Every row gives one point. The points of each table are mixes of a few directions, plus a little noise. Count the directions of each table, and those that both share. Where both have some left over, give the other angles between the two spaces (their principal angles), to ten degrees, smallest first.
(in the rows, 128 means zero)

First (7 x 2):
[[ 91 119]
 [131 128]
 [119 126]
 [209 149]
 [ 77 114]
 [139 130]
 [131 129]]
Second (5 x 2):
[[142 157]
 [130 131]
 [ 94  57]
 [140 154]
 [134 140]]
Directions: first 1, second 1, shared 0; angles 50

First (6 x 3):
[[133 119 123]
 [ 96 179 156]
 [ 95  91 144]
 [173 122  98]
 [139  83 114]
 [131 175 132]]
Second (7 x 3):
[[136 137 152]
 [107 104  65]
 [133 133 143]
 [123 123 115]
 [140 142 166]
 [148 151 189]
 [108 106  68]]
Directions: first 2, second 1, shared 0; angles 60

First (8 x 6):
[[174 146 121  83 182 126]
 [128  97 152 118  96 122]
 [ 99 134 118 126  96  91]
 [140 127 131 125 138 135]
 [105 149 104 199 175 213]
 [151 163 121 149 117  74]
 [129 105 142 115 120 138]
 [ 97 102 135 110  99 126]]
Second (9 x 6):
[[123 126 146 124 117 149]
 [146 132 107 146  85 138]
 [125  90  99 107 156 131]
 [112 118 139 130 123 138]
 [154 143 118 137  94 137]
 [150 142 106 146  98 122]
 [126 143 137 143 114 122]
 [187 146 126  79 146 148]
 [ 31 112 172 140 217  65]]
Directions: first 4, second 4, shared 2; angles 60, 90

First (9 x 8):
[[157 130  90 127 157 117 123 183]
 [151 130  98 127 152 120 124 172]
 [152 130  96 127 153 119 124 174]
 [151 130  97 127 152 119 124 172]
 [ 88 125 180 129  87 143 134  52]
 [113 127 147 129 113 134 130 100]
 [104 126 159 129 104 137 132  82]
 [155 130  93 127 155 118 124 178]
 [ 81 125 190 130  80 145 136  38]]
Second (9 x 8):
[[153 119 175 125 130  99 121 114]
 [120 125 155 128 115 126 129 100]
 [131 129 118 128 133 128 128 139]
 [198 110 206 121 151  58 110 131]
 [142 130 102 128 145 125 126 161]
 [ 31 149  49 137  88 217 152 102]
 [123 129 124 128 126 133 129 127]
 [ 94 137  90 131 117 162 137 127]
 [159 124 134 126 146 104 121 151]]
Directions: first 1, second 2, shared 1

First (10 x 11):
[[114 132 129 129 127 130 128 129 143 121 131]
 [ 95  71 173 113 165 132  89 135 165 193 114]
 [181 164  93 121  77 110 163 143  70  74 141]
 [129  96 149 116 141 125 111 136 128 163 120]
 [167 156 101 125  94 117 153 135  86  89 136]
 [ 99 102 152 115 134 127 110 141 161 147 127]
 [149 117 135  80  61  95 140 189 108  91 143]
 [126 175  93 185 171 159 141  64 127 122 123]
 [117 157 110 145 125 136 141 114 138 100 134]
 [102 110 143 151 185 150 104  94 155 179 113]]
Second (9 x 11):
[[149 122 116 140 125 143 135 138  95 125 118]
 [160 179 116 116 132 152 169 133 103 101 167]
 [196 127 137 157 175 140  80 107 132 152 141]
 [ 65 157  97 104 115 137 179 129 127  92 110]
 [ 58  47 137 132  76  93 110 152 132 151  64]
 [139 127 176  99  80  95 142 155 138 134 188]
 [150 113 128 143 131 133 114 131 114 138 119]
 [ 95 128 140 126 164 110  87  91 194 144 120]
 [140 151 106 135 153 150 135 116 117 116 123]]
Directions: first 3, second 4, shared 0; angles 30, 30, 40

First (11 x 14):
[[128 116 125 126 138 144 111 154 151 107 106 130 152 124]
 [137 144 150 124 121  77 155  88  96  99 147 119 116 135]
 [133 105 133 121 151 140 102 172 170  57  84 129 183 120]
 [124 137 122 133 117 131 137 112 111 171 148 129 101 131]
 [125 105 117 127 144 167  97 176 170 111  94 134 164 120]
 [135 151 150 126 115  71 163  75  84 114 159 118 101 137]
 [124 100 112 127 148 178  89 190 180 109  85 136 173 117]
 [117 119 103 135 127 178 109 155 146 186 124 137 121 124]
 [135 125 142 122 137 108 128 130 134  75 115 124 150 127]
 [128 140 132 130 118 111 144 102 105 146 149 126 105 132]
 [121 165 123 140  92 104 173  55  59 234 198 126  42 141]]
Second (10 x 14):
[[104 135 106 109  99 176 105 135 135 128  96 130 152 104]
 [ 91 139  94  99  82 204  91 139 138 128  78 131 165  90]
 [133 127 133 132 135 117 133 126 126 128 135 128 123 133]
 [107 134 108 111 101 172 107 134 134 128  99 130 150 106]
 [170 116 168 163 180  41 170 116 116 128 185 125  85 173]
 [179 113 175 169 190  24 178 113 113 127 196 124  76 181]
 [116 131 117 119 114 152 116 131 131 128 112 129 139 116]
 [156 120 153 150 161  72 155 120 120 128 164 126 101 157]
 [ 99 136 101 105  92 188  99 136 137 128  89 131 158  97]
 [124 130 124 125 123 136 125 129 129 128 123 128 132 124]]
Directions: first 2, second 1, shared 0; angles 50

First (9 x 18):
[[123 142 145 132 121  85 140  85 160 159 113 129  95 171 149  99 140  64]
 [128 130 134 128 125 120 128 122 136 129 130 127 126 134 133 121 133 121]
 [124 155 131 133 134 111 122 112 124 122 128 122 194 112 107  97  96 113]
 [126 129 115 128 132 125 138 120 127 150 112 133  96 141 132 141 123 107]
 [125 120 116 126 129 115 152 104 142 179  95 139  26 178 155 156 143  75]
 [129 139 121 129 136 146 112 149 103  97 143 121 210  81  95 119  97 169]
 [125 144 123 130 133 117 130 116 125 136 120 127 147 127 118 119 108 109]
 [146  52 137 115 110 199 115 209 122  78 168 132  54 114 158 189 210 244]
 [128 143 130 131 132 132 115 136 115 102 142 121 205  93 103 108 103 150]]
Second (10 x 18):
[[134 150  92 110 140 141 126 120 124 113 135 125 175 133 136 101 108  97]
 [122 165 108 126 140 103 137  90 131 151 109 127 157 143 123 100  90  62]
 [128 144 114 118 130 111 139  95 148 148 118 129 110 169 154 104 130  63]
 [121 125 121 143 138 139 129 148  92 144 108 132 129  89  86 174  93 165]
 [130  81 234 149  84 105 106 151 172  82 178 120 113 119 143 106 217 214]
 [122 155 106 128 141 114 136 104 121 151 107 129 145 133 117 120  91  83]
 [118 110 159 160 127 130 121 161  92 137 115 130 127  67  69 184 105 210]
 [148  90 123 102 116 179 114 172 140  70 175 126 116 136 172 126 192 180]
 [137 136  87 105 137 153 129 129 127 114 135 128 141 144 150 116 125 102]
 [120 126 135 139 127 106 143 110 133 169 100 135  68 148 130 150 128 102]]
Directions: first 3, second 4, shared 3

First (8 x 24):
[[136  86 142 146 147 127 142 130 132 125 129 125 150 129 120 132 169 134
   95 116 109 125 134 143]
 [118 125 135 159 157 124 151 137 142 149 144 145 154 152 132 126 172 122
  108 126 134 112 136 130]
 [112 169 113 102 117 128 122 122 133 128 131 133 105 131 129 111  96 123
  157 140 137 123 122 114]
 [116 182 111 112 109 128 115 127 124 138 129 135 104 132 139 123  83 119
  167 141 154 129 121 109]
 [150 138 129 138  96 131  96 135  95 134 111 121 120 111 146 161  86 126
  150 129 153 156 121 123]
 [128  79 137 116 150 129 149 118 147 103 130 116 137 123 103 110 169 141
   92 117  86 116 135 145]
 [ 96 170  99  44 115 132 128 102 153  93 130 119  74 118 102  73  83 131
  163 145 104 109 119 114]
 [166  76 159 205 134 126 121 152  97 154 119 130 177 127 151 187 166 129
   92 109 146 152 135 145]]
Second (9 x 24):
[[153  84 136 118  94 121 117 130  78 110  87 107 142 127 143 144 116 137
  111 116  99 134 146 137]
 [144  62 155 114 148 103 106 151 117 105 106  99 106  84 113 145 124 146
  123 119 109 167 124 173]
 [114 164 107 133 105 145 121 113 143 131 147 146 108 108 106 135  98 121
  156 136 141 141 101 102]
 [ 92 249  92  84 122 127 113 124 152 147 150 146  75 140 143  93  58 112
  206 163 187 113 111  97]
 [108  95 137 168 146  98 139 161 123 152 128 157 139 119 110 154 148 122
  125 123 122 146 122 140]
 [138  96 131 140 134 141 145 115 137 116 135 126 152 128 116 128 162 136
   96 117 109 116 133 133]
 [118 116 117 127 133 122 155 125 132 125 132 141 149 142 126 116 147 136
  117 126 117  96 142 131]
 [157 117 154 152 134 149 124 119 119 136 122 107 155 157 154 131 170 119
   85 116 122 130 142 127]
 [127 169 121 116 135 145 130 112 149 131 145 124 124 147 140 104 130 125
  133 137 146 109 129 116]]
Directions: first 3, second 6, shared 2; angles 30

First (10 x 32):
[[127 126 126 128 125 131 126 130 127 125 127 131 126 128 130 127 128 131
  127 130 128 128 128 125 129 127 126 125 126 131 132 129]
 [123  69  99 115  81 158 141 173 146  97 130 184 125 148 162 131 110 185
  137 148 142 146 117  80 152 104 130  69  97 191 181 137]
 [126  75 104 106  97 139 154 169 154 111 133 168 140 149 150 135 105 167
  141 136 138 148 122  96 151 106 140  85 113 181 159 129]
 [132 119 127 112 138 108 151 138 144 139 134 122 149 136 121 136 115 118
  137 117 126 136 130 137 133 123 141 135 143 131 111 118]
 [127 150 137 142 136 132 110 110 113 130 125 116 116 118 123 122 141 118
  120 129 125 119 130 136 118 138 119 142 129 108 123 131]
 [121  79 102 126  78 170 124 164 134  91 127 184 112 142 164 126 120 187
  129 154 143 139 117  76 146 109 121  69  90 186 189 143]
 [141  99 126  61 176  45 217 161 195 178 148  98 214 157  97 158  77  82
  165  79 117 159 138 172 147 111 181 159 188 134  54  86]
 [130 206 162 163 167 119  85  67  86 149 119  74 106  96  99 114 165  77
  106 120 115  97 137 170  95 161 109 187 144  53  90 129]
 [123 170 142 171 123 160  73  91  83 115 115 120  84 104 131 110 163 128
  104 146 128 102 127 125 108 148  99 138 108  97 146 146]
 [130 189 155 154 161 119  97  80  96 145 121  84 112 104 104 118 156  86
  111 121 117 105 136 163 103 153 114 175 143  69  96 129]]
Second (10 x 32):
[[173 189 181 126 164 135 132 103 128 109 135 139  44 124 102 114 148 156
  102  84  58  77 110 118 168  93 138  93 107 125 154  94]
 [103 132 117 132 105  95 162  80  95 128 121 180 198 162  83 177  71 127
   65 100 180 134 119 137 144 103  99  83 167 192 177 158]
 [139 104 123 116 122 143 116 147 105 100 144 117 114 134 154  94 139 152
  125 177 146 174 122  92 152 153 136 146 100 151 109 134]
 [ 77 151 113 190 102 144  97  95 126 155  97 156 151  95 109 166 120  88
  116  92 144  73 144 174  49 113  81  90 159  94 181 159]
 [127  78 106 123  99 174 131 205 210 128 120 161  87 113 175 130 140 160
  199 116  83  94 134 110 108  91 148  75  96 120 166 108]
 [147 160 148 125 157 122 117 120 134 142 125  87  98 116 127 115 160 113
  149 125  95 108 132 142 127 142 141 173 123  78  91 108]
 [130 117 121 117 127 125 132 141 145 136 125 115 132 131 139 131 135 127
  153 134 122 127 131 129 129 133 138 147 124 114 112 122]
 [119  97 125 129 121 136 133 150 118 107 150 152 138 124 132 112 101 136
  105 136 151 167 126 111 125 121 126  91 130 174 141 138]
 [139 132 121 103 131 100 126  95  70 119 131  85 163 162 131 116 138 131
  109 188 175 182 120 111 174 183 129 214 123 137  73 145]
 [125 120 126 118 151 106 135 144 149 155 134  89 154 117 128 125 128  89
  157 126 127 143 141 156 105 145 145 169 150  95  75 116]]
Directions: first 2, second 6, shared 2

First (8 x 32):
[[137 154 124  98  64 171 106 103 153 103 152 147 113 129 151 160  60 122
  175 104 133 143 157  96 109 123 170  99 115  87 199 118]
 [122 140 122 149 131 138 116 124 134 132 136 121 135 139 124 126 119 136
  150 121 119 134 144 130 136 121 130 122 136 126 126 116]
 [124 117 109 109 170 119 146 166 147 154  77  77 136  86  99  93 152 140
   91 142 151 116 143 164 137  90  53 147 119 164  87 154]
 [150 102 125  16 106 122 163 155 145 118  75 118 100  56 137 127 122 108
   63 143 181 110 114 129  95 110  91 138  84 134 156 180]
 [121  96 172 211 161  63 139 102  46 123 177 193 138 201 143 134 208 114
  103 148  79 119  42 117 142 211 192 147 163 134  79 102]
 [114 140 118 179 157 133 115 130 132 146 133 107 147 146 109 114 135 146
  153 124 111 134 149 144 149 116 113 129 147 140  98 111]
 [124 120 132 148 150 112 134 132 115 136 127 126 134 136 122 118 153 130
  116 135 121 124 115 137 136 135 121 137 136 140 103 127]
 [131 154 120 115  85 166 106 110 152 113 146 134 122 131 140 149  74 129
  173 107 130 143 160 109 119 117 154 104 122  99 177 116]]
Second (8 x 32):
[[121 146 132 170 115 141 105 105 123 123 164 145 135 165 134 143 112 132
  171 115 104 141 136 114 136 140 167 115 145 111 140 100]
 [135 108 124  82 141 114 151 153 134 134  90 109 119  89 122 114 145 123
   81 143 153 114 118 142 120 115  88 143 110 147 117 158]
 [131 122 128 115 132 124 135 136 130 130 117 124 126 117 126 123 133 126
  115 133 135 124 126 132 125 124 116 132 122 133 125 137]
 [115 164 136 214 106 154  83  83 117 117 200 162 143 202 142 157  97 137
  214 101  80 155 146 102 143 156 203 101 161  93 149  72]
 [126 134 129 139 124 131 122 122 127 128 138 133 131 139 130 133 123 130
  141 125 122 132 131 123 130 132 139 124 133 123 131 119]
 [140  93 122  44 150 103 171 172 138 140  58  96 115  56 115 101 159 121
   45 154 176 104 111 153 113 103  55 154  95 161 107 182]
 [139  98 122  58 147 106 164 166 137 137  70 100 116  67 117 105 155 121
   56 150 167 108 113 150 114 106  67 150 101 157 111 175]
 [117 159 134 199 109 149  91  90 120 119 188 155 139 190 139 150 101 135
  199 105  88 148 143 106 141 150 191 106 156  99 145  81]]
Directions: first 3, second 1, shared 1

First (9 x 32):
[[141 141 122 144 131 120 143 124 129 140 124 132 109 135 118 144 127 147
  141 126 112 128 124 131 129 112 120 136 130 110 122 116]
 [180  99 109 157 129 144 114 130 124  96 141 188 137 116 185 185 125 125
   99 119 159 133 156 118 102 129 106 167 101 103 147 114]
 [151 124 120 159 134 134 130 127 132 123 123 153 128 135 140 161 124 137
  132 128 126 126 136 135 123 122 107 153 115 101 123  99]
 [170 145 100  81 105  93 146 125  99 136 171 138  69  86 145 137 145 151
   91  99 140 159 123  73 100  95 168 102 155 154 179 222]
 [158 136 112 136 125 117 141 125 121 134 137 146 101 122 135 155 132 148
  124 118 124 137 129 116 117 108 126 136 131 114 139 138]
 [129 136 127 132 129 123 136 126 128 137 125 125 118 132 118 130 128 137
  136 128 118 128 124 130 131 121 127 128 132 122 124 125]
 [  7 106 188  96 138 162  86 138 153 115  91  48 221 157  87  19 116  59
  152 165 132  94 117 176 174 197 138  91 125 182  82  94]
 [107 132 137 120 129 128 128 128 130 134 122 108 134 134 113 107 128 123
  136 133 121 124 121 135 138 133 133 117 133 137 120 128]
 [110 132 137 128 132 129 129 127 133 135 119 111 134 137 111 113 126 125
  141 135 118 122 122 139 139 133 127 122 130 131 116 117]]
Second (11 x 32):
[[ 57 107 162  92 128 149  95 137 138 112 116  82 188 133 116  57 124  78
  126 146 146 112 125 146 149 175 144  99 127 175 114 129]
 [113 123 135 120 128 133 121 130 130 125 126 118 141 129 126 113 127 117
  127 132 132 125 127 132 132 138 131 122 128 138 125 128]
 [221 156  83 174 128 100 171 117 115 149 143 187  50 121 143 221 134 194
  131 104 105 148 132 105 101  67 107 165 129  67 146 126]
 [229 158  79 178 128  97 175 116 114 151 145 193  43 121 144 229 134 199
  131 102 103 150 133 103  99  62 105 169 129  62 148 126]
 [135 130 124 132 128 126 131 127 127 130 129 133 122 127 129 135 128 133
  128 126 126 130 128 126 126 123 126 131 128 123 129 128]
 [119 125 132 123 128 131 124 129 129 126 127 122 136 129 127 119 127 122
  128 130 130 126 127 130 131 134 130 124 128 134 126 128]
 [100 120 141 114 128 136 115 131 132 122 123 110 151 130 124 100 126 108
  127 135 135 122 126 135 136 146 134 117 128 146 123 129]
 [149 134 118 138 128 122 138 125 125 133 131 141 111 126 131 149 129 143
  129 123 123 133 129 123 122 115 123 136 128 114 132 128]
 [ 52 105 165  90 128 151  93 137 138 110 115  79 192 134 116  52 123  74
  126 148 147 111 124 147 150 178 145  97 127 178 113 130]
 [ 89 116 147 108 128 140 110 133 133 119 122 103 161 131 121  89 126 100
  127 138 138 119 126 138 140 154 137 112 128 154 120 129]
 [145 133 120 137 128 123 136 126 126 132 131 139 114 127 131 145 129 140
  129 124 124 132 129 124 123 117 124 135 128 117 131 128]]
Directions: first 3, second 1, shared 1

First (11 x 32):
[[147  81 144  93 131 135 115 114 191  98 132 136 119  69  94 145 143 125
  175 151  96 121 128 191 117  75 116  75 119 120 103 117]
 [108 123 140 166 130 150 104 138 125 122 147  94 128 144 158  99 109 129
  133 147 139  95 136 111 181 162 129 152 151 136 180 129]
 [161 134 116  65 121 104 154  99 144 131 102 182 131  90  88 170 162 126
  126 103 114 178 116 164  49  78 130  79  84 115  41 130]
 [124 141 143 138 126 164  93  90 135 112 138 124 144 110 169 104 132 123
  134 145 153 119 130 133 151 167 153 121 104 130 121 145]
 [115 129 116 151 131 106 150 171 101 148 128 111 118 170 119 128 110 133
  112 118 122 121 131  96 139 129 112 164 164 133 168 118]
 [160  83 126  69 130 100 152 131 181 116 116 157 110  76  57 173 151 127
  162 125  79 148 122 190  74  38 103  70 119 116  77 109]
 [117 121 122 148 131 114 140 163 113 140 131 110 118 156 121 125 112 132
  123 125 121 117 132 108 144 127 114 154 159 133 167 118]
 [115 110 127 150 132 117 135 166 124 133 137 104 115 152 118 122 110 132
  133 133 115 107 133 115 154 123 110 151 166 131 175 115]
 [118 153 105 143 127  94 165 167  76 162 117 126 122 186 120 136 114 135
   89  99 130 143 126  79 115 136 119 172 152 131 150 123]
 [140 180 145 112 116 186  79  26 131 107 124 160 169  80 196 107 158 116
  119 135 185 151 121 142 118 192 186  94  46 124  51 171]
 [104 154 126 173 128 137 121 143  87 142 137 102 133 175 168 100 107 131
  103 127 155 112 133  79 167 182 136 176 148 137 176 134]]
Second (10 x 32):
[[138 111 192 146 147 139  69 105 162  87 138  83 141 120 165  91 130 142
  173 143 123 117 119 144 166 146 146 135 141 106 180 122]
 [117  88 144 150 138 105 135 172 135 131 119 108  98 177 116 123 104 116
  144 125 103 100 128 113 164 109 107 175 186 123 212  96]
 [113  91 155 159 138 152  93 140 159 102 151  86 121 122 145  99 111 128
  164 162 120  82 136 140 188 138 121 135 159 130 188 117]
 [130 124 137 125 128 143 111 110 142 115 132 125 133 109 139 121 133 128
  138 138 133 124 128 141 134 134 137 116 119 126 122 133]
 [113 114  98 136 121 159 128 143 141 124 167 112 130  81 109 128 122 137
  134 169 125  99 149 151 145 123 109  85 124 152 103 143]
 [141 204 105 124 128  86 159 131  54 159 124 124 165 150 129 140 142 173
   76  84 144 196 117  86  63 150 138 137 106 120  78 151]
 [124 181 114 132 118 138 132  99  83 146 116 151 146 149 165 121 133 124
   85 107 168 151 125  92 113 177 155 146  97 132 100 150]
 [157  69 135  64 129  55 187 149 162 147  40 211  61 187  60 186 135  68
  136  67  80 149 105 138  76  27 107 165 157 102 151  64]
 [118 139  94 127 116 156 135 124 124 132 153 132 138  91 121 134 131 134
  116 150 139 119 143 140 123 136 123  91 104 148  82 151]
 [129 155 103 116 117 147 131 103 118 132 136 147 147  95 132 134 140 131
  109 134 147 140 133 135 105 141 137  95  90 139  65 153]]
Directions: first 3, second 5, shared 3

First (9 x 32):
[[119 107 146 122 100 180 105 103  93 169 160 158  53 149 104 158  95  43
  139 160 131 149 132  66 171 102 187  30 199 101 190 156]
 [121 135 122 140 133  88 144 143 126 109 121 111 132 107 158 119 151 143
  111 124 121 117 131 145 120 132 110 162  89 144 105 124]
 [147 133 124 114 138 160 120 120 157 130 116 136 173 149  94 122 113 162
  149 114 139 133 120 143 110 142 118 139 142 120 125 115]
 [151 142 115 117 151 132 130 134 173 110 102 120 208 136 109 108 130 202
  142  99 137 122 117 171  91 154  90 188 105 134  95 102]
 [129 124 133 124 123 145 121 120 123 138 135 136 116 136 118 135 118 113
  134 134 129 134 129 115 137 123 140 106 148 120 143 134]
 [122 136 121 138 136  84 143 144 128 108 119 109 139 106 159 118 152 150
  112 120 120 115 132 149 117 133 105 169  85 145 100 122]
 [132 107 149 109 102 213  95  93 108 176 157 169  74 166  75 158  79  55
  155 155 140 156 127  68 164 106 189  22 222  90 196 151]
 [117 137 119 143 137  69 149 150 125 102 118 104 135 100 169 116 160 150
  105 121 118 112 132 152 119 132 100 177  73 151  94 121]
 [116 133 124 141 131  79 144 145 120 110 124 109 121 103 166 121 154 136
  106 127 118 115 133 142 125 128 112 160  86 145 105 126]]
Second (10 x 32):
[[154 141 117 113 150 150 125 128 174 117 103 127 207 144  95 109 121 198
  149 101 141 127 116 166  92 154  96 176 120 128 103 103]
 [100 141 114 163 138   7 169 170 109  80 116  81 116  67 221 109 193 149
   76 123 102  97 141 162 118 129  86 208  25 172  71 123]
 [143 124 133 112 126 181 111 110 142 146 130 147 142 155  86 134 100 128
  153 127 140 141 122 118 127 131 142 101 170 111 149 127]
 [142 118 138 108 119 202 102 101 133 160 139 158 123 164  74 143  88 103
  158 136 142 148 122 100 139 123 160  70 195 101 169 134]
 [111 115 140 134 108 132 122 121  93 146 152 137  63 125 139 148 122  64
  120 152 121 134 136  89 160 106 163  72 154 120 160 150]
 [124 118 137 124 114 155 116 115 112 148 143 143  94 139 114 142 111  88
  135 143 131 138 130  99 148 116 156  81 163 115 158 141]
 [136 136 121 126 141 120 133 135 147 115 113 121 164 126 127 116 135 165
  131 113 130 123 124 152 109 141 106 164 108 135 106 116]
 [124 127 130 130 125 125 129 128 123 129 131 128 118 126 132 130 129 120
  126 131 127 129 129 124 132 125 132 123 129 128 131 131]
 [101 116 138 145 107 101 132 130  82 137 153 127  48 109 164 145 138  59
  104 156 114 127 141  91 162 102 157  84 131 130 150 153]
 [144 145 113 125 153 108 140 142 167 100  99 110 202 123 128 103 144 205
  131  98 132 117 120 178  90 155  82 203  84 144  83 102]]
Directions: first 2, second 2, shared 2

First (8 x 32):
[[ 59 143 191 201 108  81  97 124 115  75  74 142 192 105 125 158 107 157
  107 113 132 149 160 104 150 126 133  99 149 122 129 135]
 [132 147 131 106 103 126 143 132 131 109 111 131 117 118 102 143 121 110
  137 136 143 132 122 107 112 133 149 136 139 137 142 132]
 [117 146 140 124 104 116 134 128 131 102 105 132 132 115 106 144 121 118
  134 131 142 136 130 107 118 131 146 129 142 134 137 135]
 [133  89 111 158 181 143 104 123 122 176 169 120 137 151 175  93 142 162
  113 114  96 118 136 172 159 121  86 117 101 111 104 116]
 [108 124 143 155 132 117 115 126 122 120 119 132 148 125 136 130 125 142
  118 122 121 133 137 130 139 125 121 119 129 125 125 129]
 [235 122  40   7 139 196 182 138 152 193 198 109  26 156 116  97 155  77
  170 157 134  95  79 148  83 135 137 179 107 143 137 125]
 [145 114 108 123 150 145 126 127 129 154 154 123 116 141 145 111 137 134
  130 128 117 118 125 145 133 127 113 128 114 125 122 121]
 [ 97 143 159 152 111 104 120 128 124  96  96 136 151 113 115 148 117 133
  123 123 136 140 139 111 130 129 139 120 141 128 134 133]]
Second (11 x 32):
[[127 122  96 138 163 152 137 155 131 162 152 115 119 118 107 124 139  87
  139 134 151 121 110 166 104 125 128 170 138 124 127 117]
 [130 159 144  98  81 113 145 126 133  87  96 136 119 115  98 151 116 113
  139 136 145 137 124  88 110 135 158 128 144 142 147 140]
 [164 126 139  82  97 121 128  93 131 114 127 139 111 155 163 117 124 172
  122 126  91 126 138  94 153 133 121  84 102 131 126 138]
 [203 100  69  61 156 175 147 122 137 191 192 116  69 163 156  88 152 128
  142 136 104 103 106 155 126 127 107 139  94 128 119 122]
 [ 94 156 132 147 119 121 142 160 132 107 102 125 140  92  71 157 121  73
  143 137 177 139 116 128  90 130 160 169 166 136 145 127]
 [ 70 142 164 185 120  99 111 137 120  93  90 133 173 103 109 153 114 126
  117 122 147 144 142 120 130 128 138 127 152 125 131 130]
 [ 86 127 157 180 132 106 104 127 117 110 107 134 168 118 133 138 119 146
  113 118 126 138 145 129 145 125 122 114 136 120 123 127]
 [158 138  99  85 121 149 154 140 138 140 141 122  93 125 104 128 135  92
  148 141 145 122 107 129  99 131 144 157 132 137 139 129]
 [129  95 145 151 144 117  94  96 118 140 141 134 149 158 194 103 130 200
  100 109  76 125 154 134 183 123  86  75  95 114 106 126]
 [ 75 100 123 223 199 133  97 156 115 168 150 115 173 116 138 119 138 122
  110 114 136 126 135 194 141 116 100 149 135 105 108 109]
 [170 145 137  57  73 120 145  99 137  96 112 141  96 145 134 133 120 150
  136 134 111 129 129  75 131 138 142  97 114 143 140 144]]
Directions: first 2, second 3, shared 2
